Every row gives one point. The window is the flat piece filled in between its corners: a triangle in 3 columns, a solid with four corners in 4, and so on. A path goes straight from each point to the next, and from the last back to the first. List the points from which the path goes on through the window.
In the rows, zero is written as 128.

Window (4 x 4):
[[136 134 103 185]
 [131 110 140 117]
 [ 99 204 157 117]
 [150 103 148 161]]
Path:
(1): [149 135 137 106]
(2): [100 111 169 146]
(3): [ 93 126 133 115]
(4): [151 200 152 133]
(5): [165 138 120 121]
(6): [130  82 124 216]
(7): [116 107 139 130]
(8): [185 123 148 144]
Through the window after points: 7

Window (6 x 6):
[[117  81 129 131 109 113]
 [114 152 136 154 103 120]
 [120 108 103  86 169 147]
 [136 152 161 177 110 200]
 [146 105 128 113  98 117]
 [132 142 189 171  92  75]]
Path:
(1): [184 150 141 193 130 160]
(2): [126  65  94 178 130 125]
(3): [115 124 153 114  99 114]
(4): [104 151 193 151  77 186]
(5): [141 138 146 168 122 164]
(6): [132 109 140 167 117 113]
(7): [108 136 168 121  98 126]
(8): [117 139 191 130  94 101]
(9): [135 112 101 147 120  91]
(10): [135 158 151 170 109 101]
(11): [118  79 236 139  68 111]
(12): [123 116 150 115 104 106]
(13): [142  94 116 131 109  96]
(14): [141 108 116 129 127 131]
(15): [ 86  98 154 127  76 137]
(16): [ 92 140 158 118  98 141]
Through the window after points: 2, 4, 10

Window (8 x 8):
[[190 172 140 121 149 119 103 143]
 [161 106 130 128 149 101  77  75]
 [110 130 118 142  91  90  88 169]
 [114 112 122  90  85 127  78 150]
 [101  34  64 104 173 143 142 111]
 [118 146 142 146  97 157 114 154]
 [ 94 158 118 108 148 134 128 131]
 [111  25 109  88 157 106 164  88]]
Path:
(1): [117  90  95 112 129 116 127 111]
(2): [115  95 123  89 198 121 104 131]
(3): [124  74 160 112 125 101  96 174]
(4): [105 115  65 127 120 113 140  87]
(5): [126  98  71 100 132 129 150 139]
(6): [ 93  76 128 121 151 136  99 130]
(7): [ 85 131 210 125 135 147 102 156]
(8): [164 151  56 122 125 107 100 120]
(9): [145 136  89 138  96  82 128 123]
(10): [ 94 127 150 115 136 136  75 174]
(11): [140  97 155 121 161 129  98 150]
(12): [143 118 100 114 126 113 128  94]
(13): [148 156 133 128 107 104 118 125]
(14): [128  84 103 122 174 128  45 214]
(15): [122 125 143 115 134 116  96 155]
(16): [127 122 100 118 114 142 114 107]
Through the window after points: 3, 9, 11, 13, 15

Window (8 x 8):
[[141 129 171 125 148 169  79 149]
 [ 81  97 132  66 103 142 128 125]
 [134  77 168 198  83 104 113 114]
 [121 118 111 135 151 166 165 167]
 [152  97  89  53 204 201 149 139]
 [154 120  80 158 151 120  98 186]
 [ 65 116 126 154 119  98 127 103]
 [157 178 139 118 167  74 105 185]]
Path:
(1): [111 124 116 147 115 150 140 111]
(2): [129 165 118 180  69 115 108 104]
(3): [124  68 175 107 176 136 105 187]
(4): [104  92 130 127 158  94 116 146]
(5): [124 145 135 116 100 134 106 121]
(6): [148 123 129 132 100 131 110 139]
(7): [ 89  84 138 157 151  91 101 137]
(8): [ 80  77 131 128 135 111 132 148]
(9): [129 173 117 128 106 149 117  98]
(10): [161 118 114 121 126 156 125 116]
(11): [ 77  80 129 128 152 141 141 140]
(12): [ 76 100 136  96 142 103 122 153]
Through the window after points: 8, 12

Window (9 x 9):
[[ 74 150 133 138 161 182 111 104 101]
 [ 83 168 135 120 134 133 176 183 137]
 [146 106 144 128 131 109 123 112  98]
 [203 101 157 182 131 134 106 102 138]
 [121 190  91 160 153 104 116 168 147]
 [117 141  95 174 101  95  96 176 140]
 [130 162 199 106 114 144 146 131  82]
 [134 127 115 126 178 186 143 207 106]
 [133 138 169  95 104 138 104  86 124]]
Path:
(1): [142 147 101 101 123 158 149 143  93]
(2): [137 141 168 147 133  99 115 144 138]
(3): [112 120 130 175 159 130  64 157 178]
(4): [152 155 118 132  71 104 152 136  84]
(5): [192 158 105 150 141 137 160 105 108]
(6): [ 73  87 187 122 124 148  83 168 124]
(7): [ 92  88 144 158 178 151  95 151 142]
(8): [137 181 121 125 115 139 125 107 112]
(9): [ 98 126 100 139 151 176 142 132  97]
(10): [130 168 196 132 158 138  82 144 134]
(11): [ 76 129 152 131 154 122  99 112 125]
(12): [105 164 120 145 147 191 127 125  98]
Through the window after points: 3, 9, 11

Window (9 x 9):
[[ 97 103  92  87 190 130 130 131 183]
 [165 142  95 157 120 111 115 166 140]
 [ 96 141 103 112 140 125 165 125 178]
 [131 138 122 121  89 185  90 156 113]
 [145 128 143 117 111 149 130 195 108]
 [222 152 111 151 115 168 161 175 138]
 [187 116 117 216 131 140 159 154 148]
 [112  78 111 101 134  93 126  96 178]
 [129 118  83 115  73 175 121 173  70]]
Path:
(1): [167 123 120 141 149 110 124 149  90]
(2): [152 137  99 147 108 134 126 169 162]
(3): [121 101 117 135 106 135 141 185 206]
(4): [145 143 101 120 135 148 102 133 102]
(5): [138 165 115  90 145 117 132 129 129]
(6): [137 109 103 156 117 139 131 174 155]
(7): [168 122  96 144  96 130 185 174 186]
(8): [207 150 126 135 143 177 109 145  97]
(9): [164 149  95 135 124 134 113 127 120]
(10): [132 110 112 106 129 144 138 164 162]
(11): [144 115  99 143 115 141 130 195 163]
(12): [121 122 113 126 131 137 129 126 111]
(13): [140 136  85 103 139 149 154 130  79]
(14): [140 118 117 142  67 169 100 183 148]
(15): [143 139 114 150  96 159 145 179 142]
(16): [192  63  69 160 169 125 125  90  71]
Through the window after points: 1, 3, 5, 7, 13, 15

Window (11 x 11):
[[ 94  98  35 122  47 199  58 129  84 110 114]
 [109 130 122 161 109 161 139 105 154 126  88]
 [182 104 122 151 144 102 118 141 157  84 141]
 [ 70  52 111 172 100 117 145 100 105 133  99]
 [163 107 139 128 132 137 112 130 127 165 126]
 [135 151 158 123 120  97 124 120  96 132 131]
 [112 184  69  81 173 145 112 126 173 106 100]
 [152 126  87 175 163  97 110 174  90  92 135]
 [121 128  75 165  92 118 178 134 153 147 170]
 [104 128 142 151 141 128 122 127 134 128 154]
 [115 116 144 151 118  85 110 152 134 151 114]]
Path:
(1): [114 105  96 108 110 145 142 174  72 132  90]
(2): [ 74  69 129  94 104 134 129 164  94 108  89]
(3): [115 101  83 187  99 138 115  88 124 142 124]
(4): [110 101  44 193  97  99  72 110 170 150  91]
(5): [123 137 122 110 139 158 146 143 117 102 133]
(6): [118  94 129 136  96 156 120 190 137 110 109]
(7): [112 120  85 159 127 126 118 105 122 131 142]
(8): [ 97 105  77 154  95 146  96  99 137 117 128]
Through the window after points: 2, 8

Window (12 x 12):
[[110 153 160 176 130 160 140  89 108 177 151 127]
 [174 146 202 213 111 167 141  99 119 142 107 143]
 [114  76 187 123 138 148 123 145 149 153 102  98]
 [107 115 173 207  91 146 156  58  88 132  81 131]
 [123  70 116  72 138 123 107 107 165 107 117 191]
 [110 113 136 242 115 136  78  74 117 145 124 144]
 [134  96  92  95 162 163 105 139 132 100 120 107]
 [121  87 144  97 139 122 123 175 122  88 177 111]
 [118  89 122 150 178 129 163 155 153 119 138 126]
 [118 151 144 207  68 151 139 101 153 145 114 121]
 [132  47 112 101 124 152 132 177 114 148 122 148]
 [154  95  90  92 146  71 106 126 134 131 118 134]]
Path:
(1): [169  65 125 142 105  97 107  64 138 139 146 118]
(2): [153  57 115 123 118 121 139 113 126 148 159 124]
(3): [117 130 119 111 155 108  94 162 129 114  80 149]
(4): [114 117 157 158 138 157 134 135 126 129  97 146]
(5): [149  79 140 153 102 138 122  83 147 126 172 120]
(6): [175  31  97 169 120 135 140 113 112 111 190 135]
(7): [106 148 134 110 150 119  96 127 139 138  86 124]
(8): [101 124 151 150 128 147 126 116 128 143 102 123]
(9): [172  33 189 171 104 132 156  94 103 138 132 125]
(10): [141  44 158 129 131 190 123 113 152 150 155 108]
(11): [ 97 131 162 123 138  89 121 149 136 128  67 140]
(12): [ 69 168 148 147 114 107 144 137 114 102  87 128]
(13): [183  39 130 120 145 155 107 104 140 151 169 144]
(14): [124  87 139 137 139 140 124 113 135 132 143 120]
(15): [110 127 115 143 137 125 141 145 120 130 108 136]
(16): [ 89 164 132 132 164 142 143 167 107 140  96 148]
Through the window after points: 2, 6, 8, 10, 12, 16

Window (12 x 12):
[[113 125 191 107 128 100 155 139 161 142 102 138]
 [ 47 193 161  59 118 125 155 122 136  99  68  83]
 [133 155 149 139 156 143 149 154 122 176  75 129]
 [148 202 101 100 206 141 147 119 152 131 117 129]
 [ 82 134 166 124 121  80 102 130 133 175  90 128]
 [136 148  30 130  14  87 157 140 138 113 132 153]
 [179 113 113  84 105 163  88 153 142 127 202 113]
 [143 124  97 136 189 128 132 147  97 122 135  87]
 [100 130 119 201 131 129 110 143 136 139 143 143]
 [131 165 118 109 150 129 111 196 140  93  98 138]
 [149 151 172 152 149 113 124 106 121 142  75 135]
 [135 146  99 185 155 120 105 131 155 145 163  39]]
Path:
(1): [162 167 171 107 111  75 117 146  96 124 159 108]
(2): [126 194 125 122 112 102 123 172 119 125 133 133]
(3): [112 120 145 115 152 133 138 130 146 131  91 136]
(4): [119 140 113 133 139 163 137 138 143 128  74 139]
(5): [103 178 160 149 131  47 133 148 118 150 135 107]
(6): [118 194 146 127 138 127 126 130 106 161 137 153]
(7): [152 145  89  97 194 133 139 133 183 108  98  94]
(8): [130 147 122 131 119 130 119 140 160 143 100 115]
(9): [112 167 157 131 156 103 144 134 110 142 134 118]
(10): [122 166 152 101 135  96 135 180 100 195 158 138]
(11): [122 126 151 133 132 127 136 129 160 122  95 125]
(12): [114 114 109 133 154 141 119  89 144 131  94 105]
(13): [143 191 138 100  70  82 156 197 118 131 124 175]
(14): [ 97 203 134 121 127 122 169 145 127 120 151 145]
(15): [167 106  96 148 186 118  86 119 151 146  34  87]
(16): [100 138  91 132 131 143 139 139 153 137  87 146]
Through the window after points: 6, 10

Window (14 x 14):
[[ 65 135 106 138 177 167 137 122 146 135 121 121  88 115]
 [132 108 190 163  83 137 152 135 133  98 132 175  71 152]
 [136  69 106 129 170  93 192 122 120  78 165  65 124 176]
 [152 125 150 132 167 146 135 103 101 146  90 129  93 101]
 [156 144 115 129  97 131 126 197 106  82 121 162 149 147]
 [112  86  89 123 107 108 118  88 147 165 107 123 148 186]
 [128  79  91 128 111 161 133 163 132 111 137 181  45 157]
 [215  59 138 213 144  77 146 124 117 111 141 158 132  99]
 [140 112 122 103 109 126  85 163 117 137 159 151 117 124]
 [142 170 148 170 152 123 140 136  94 167 138  70 109 139]
 [ 80  76 102 124 119 114 154 171 136 165 106 131 109 115]
 [163 135  85 135  85 118 128 151 157  92 161 147  83  49]
 [ 96 177 160 149 124 162 149 132  49 135 108 176 105 106]
 [130 113 103 130 144  81 118 133 107  78 126 102 108 139]]
Path:
(1): [138  71 107 144 135 145 126 136 100 103 145  88 116 115]
(2): [133 138 125 115 125  90 145 139 164 137 120 181  85 172]
(3): [152 145  92  95 154 114 157 139 142 124 107 181 101 140]
(4): [111  84 148 158 107 139 106 134 100 116 144 115 110 119]
(5): [104  57  90 128  84 144 141 136  88  84 126 111 112 111]
(6): [131 143 123 143 144 109 137 167 156 157 133 159 106 149]
(7): [160 168 159 145 167  77 117 102 106 107 160 170  90 170]
(8): [105  84 117 146  79 173 157 174 120 132  88  97 139  91]
(9): [117 144 101 180 134 195 131 109  98  61 117  72  70 117]
(10): [ 97 125 131 125 150 126 145 140 123 151 128 159 112 124]
(11): [124 143  95  95 186  45 122 168 148 134 114 126  94 106]
(12): [154  99 124 164 105 165 140 117  97 116 132 132 125 131]
Through the window after points: 9

Window (14 x 14):
[[166  76  55  67  91 145 136 122 132  75 136 154 130  92]
 [162 134  89  92 102 111 139 165 165  70 101 166 137 175]
 [126 171 172 138 169 131 124 127 162 125 116 153 128  78]
 [205 156  74 172 107 108 153 191  63 109 159 129 127 112]
 [116 115 170 142 130 100  78 160 141  84 147  73  97 133]
 [165 143 136 138 113 124  89  99 200  94 150 112 137  91]
 [ 82 131 133 143  87 155 148 161 172 126 121 139 136  87]
 [161 106 186 122 115 144 195 138 164 202  67 118 119 116]
 [ 95 110  59 148 140 116 172 129 121 126 100 176 175 155]
 [114 108  73 105 129  87 126 162 135 172 127 126 109 122]
 [109 146 103 122 132  83 180 140 167  71 174 177 145 131]
 [ 80 140 113 163 115  99  89 102  92 155 138 124  87 143]
 [121  99  98 159 119 174 110 116 176 145  92 112  60 107]
 [139 146  79  89 106 166 130  98 109  77 173  65 134 105]]
Path:
(1): [126 113 119 130 114 140 142 150 151 143 148 152 115 129]
(2): [150 133 115  95 133  76 174 120 143 136  61  84 136  95]
(3): [133 158  90 110 115  87 138 139 119  77  87 136 103 108]
(4): [129 114 103 133 121 129 148 153 149 125 147 151 141 148]
(5): [131 148 143 116 136 157 103 130 152 135 146 153 109 127]
(6): [135 126 100 137 120 101 158 124 154  98 120 116 147  95]
(7): [178 114  96 162 122  57 151 187 119  82  92 116 125  88]
(8): [153 144  94 140 114 139 148 148 107 131 151 141 131 129]
Through the window after points: 1, 5, 7
